Each row is a point. Each copy is the shape, with its points in the same order, stretched, turned, moved and blurred by noise. Say if it was mirrored as well.

Shape:
[[  5   2 -13]
 [ 41   1  -9]
 [ -6  18  60]
 [ 34  14  -1]
 [ 26   5 -12]
 [-11  13   8]
 [ -8  24  11]
 [-13   2  15]
 [-14  14 -12]]
Copy 1 (9 x 3):
[[  9  -3  -1]
 [ 13 -43  21]
 [-56  21  58]
 [  8 -34  30]
 [ 16 -25  15]
 [ -9  19  18]
 [ -4  17  25]
 [-22  21  15]
 [ 12  22   3]]
Copy 1 is: only turned
Copy 2:
[[ 14   2  -5]
 [ 36  32  -8]
 [-54  36  56]
 [ 13  36  -6]
 [ 24  22 -10]
 [-17   6   9]
 [-26  11   4]
 [-18  -3  23]
 [ -6 -11 -10]]
Copy 2 is: only turned
Copy 3, 9 rows:
[[ -4   3 -16]
 [ 23 -13 -33]
 [  0 -41  46]
 [ 14 -25 -25]
 [ 11 -11 -27]
 [-12 -11  10]
 [-19 -22   5]
 [ -7  -5  17]
 [-23   0  -7]]
Copy 3 is: mirrored

Shape:
[[-15 -27  17   5  17  -1]
 [-41   4 -28  36  12  -4]
 [  3 -29  -4  11  -6 -10]
 [  4  -9  11  18 -37 -14]
 [-27 -37  -8 -30  22  28]
 [  4  17  22  33 -33 -10]
 [-28  -4   4   2 -10  28]
 [ 43  21  14   0   7  -3]
 [-35   1  -7   3  -5 -16]
 [ 34  20  15   0  42   4]
 [ 24  23 -35 -27  -5   7]
 [  8  37 -15 -23  15  -4]]
Copy 1 (12 x 6):
[[-12 -11  49   2 -19  -6]
 [-20 -10   6  31  19  39]
 [ -2 -32  15   6  -6  -7]
 [ 28 -20  -2  21 -21   6]
 [-59 -14  40 -20 -25 -16]
 [ 46  -3  -1  17 -22  31]
 [-18  -4  17   2 -32  25]
 [ 31  11   5 -46  -9  -4]
 [-13   0   8  30  -3   9]
 [ 12  21  31 -60   0  -3]
 [-11   6 -34 -45   2  -8]
 [ -6  29 -10 -34   5  -2]]
Copy 1 is: only turned
Copy 2:
[[  0 -15  -8 -10 -21 -13]
 [-26  -4 -10 -26  38  13]
 [ -1 -24  15  -2 -10  13]
 [ -9 -22   7  31 -13  27]
 [ 21   3 -11 -52 -14   6]
 [-12  -3   2  48   1  15]
 [ 11   7 -24  -6   6  18]
 [ 14  16  40  21  -3 -17]
 [-28   4  -5 -12  -4  22]
 [ 14  25  36  -1   8 -42]
 [ 16  36  47 -15  11  23]
 [ -3  44  35 -17   6   4]]
Copy 2 is: mirrored
Copy 3, 12 rows:
[[-11 -18   9  22  11  11]
 [ -2   1 -18   8 -32  46]
 [-21  15   1   9   7  -4]
 [-11  36  24 -11   7  -4]
 [-21 -60 -22   6   1   4]
 [ 15  42  31 -13   1  13]
 [  1 -22   0 -20  -3  23]
 [ 43  24   4   1  13 -24]
 [ -8  -9   9  -1 -33  18]
 [ 55  -2  -8  24  11 -13]
 [ 26   4 -30 -24 -13 -29]
 [ 45 -11 -14  -7 -31 -13]]
Copy 3 is: mirrored

Shape, 11 rows:
[[-25  18  -4  22  20  10 -30  12]
 [-34 -14 -23  -2  16  16 -28 -22]
 [  8  -5  17 -11  16  -5  -6  18]
 [  6 -12  -7   4  -6 -23 -18 -13]
 [  4  -3   1  -5  36  20  -2   1]
 [ 11  -5 -17   0   0  20   2  23]
 [ -3 -14 -16   3 -19  -8  -3 -28]
 [ 18   7  -4 -20  34   9   9   1]
 [ -2 -20 -12   2  -2 -27  10  -7]
 [-38  10   8  17 -20 -10 -23   4]
 [  8 -17  18  14  -5 -11   9   4]]
Copy 1, 11 rows:
[[  1  13  29  23 -15  -6 -20  -2]
 [ -5  15   6  19 -23  12 -19  33]
 [ 11 -13  24   4  11   1  12  18]
 [ -4 -20  13  -3  15   4 -16  31]
 [  4   8   8  31   9  21  10  14]
 [  5  -2  -9  25   6 -15   0   0]
 [-13  -4 -12  -8  12   5 -12  22]
 [ 17   9  -4  21  35  23  11  15]
 [-10  -3   4 -10  23 -20  -2  32]
 [ -5  11  28 -23 -21 -26 -17  -2]
 [-16 -13  14  -6  16  -5  15   7]]
Copy 1 is: only turned
Copy 2, 11 rows:
[[  3  24  16   5  -3  38 -36  37]
 [ 11  -9 -14  -7  -9   9 -60  34]
 [ 20  -1  14 -16  14  11   5  13]
 [ 11  13  -3  -4  19 -12 -19 -10]
 [ 27 -19  -7  -8  14  33 -10  19]
 [ 14  10 -20  -5  11  12  27   8]
 [ -3  -3 -16   5  11 -20 -18 -17]
 [ 20 -22 -14 -21  28  32   5   1]
 [ 21  -4  -7 -14   5 -14  -7 -30]
 [-24  29  33   7 -17  -4 -36  22]
 [ 19  -1  12   8   7  -8  12 -16]]
Copy 2 is: mirrored
Copy 3:
[[ 11   5  17  -9  -6   6 -42   7]
 [ -5 -18  24 -12 -35  43  -2  10]
 [  8  -3 -12   3  27  -3 -20   6]
 [-11 -11  13   5  -6  -1   5 -31]
 [ 12  18 -17   1   4  26 -14  17]
 [-27  12 -22   5  11  -1 -18  14]
 [-18 -13  20  -3 -20   6  23 -18]
 [  3  17 -39  -9   9  24  -7  10]
 [-12   1  16  -8   6  14  24 -18]
 [  9 -17  48 -10  -2 -23 -24   0]
 [  0   4  17  14  19 -15   0  -6]]
Copy 3 is: only turned
Copy 4:
[[  7   5 -20  29 -36  -6 -18 -25]
 [  8 -13   4  32 -26 -25  24 -25]
 [-10   7 -23   8  16  14   2  -3]
 [ 10  -3  12  10  14 -17  -9  -1]
 [ -7  -9 -25  -3  -8  12  17 -30]
 [-13 -29 -26   2  -6  -2  -5   1]
 [ 11 -10  25   2  -5 -22   3   4]
 [-13  -6 -33 -23   6   1  19 -25]
 [ 23  -6   6  -6  20  -3   4  15]
 [ 11  24   6  40 -27 -11 -19  15]
 [  9   2   4   0  12  27  -8  12]]
Copy 4 is: only turned
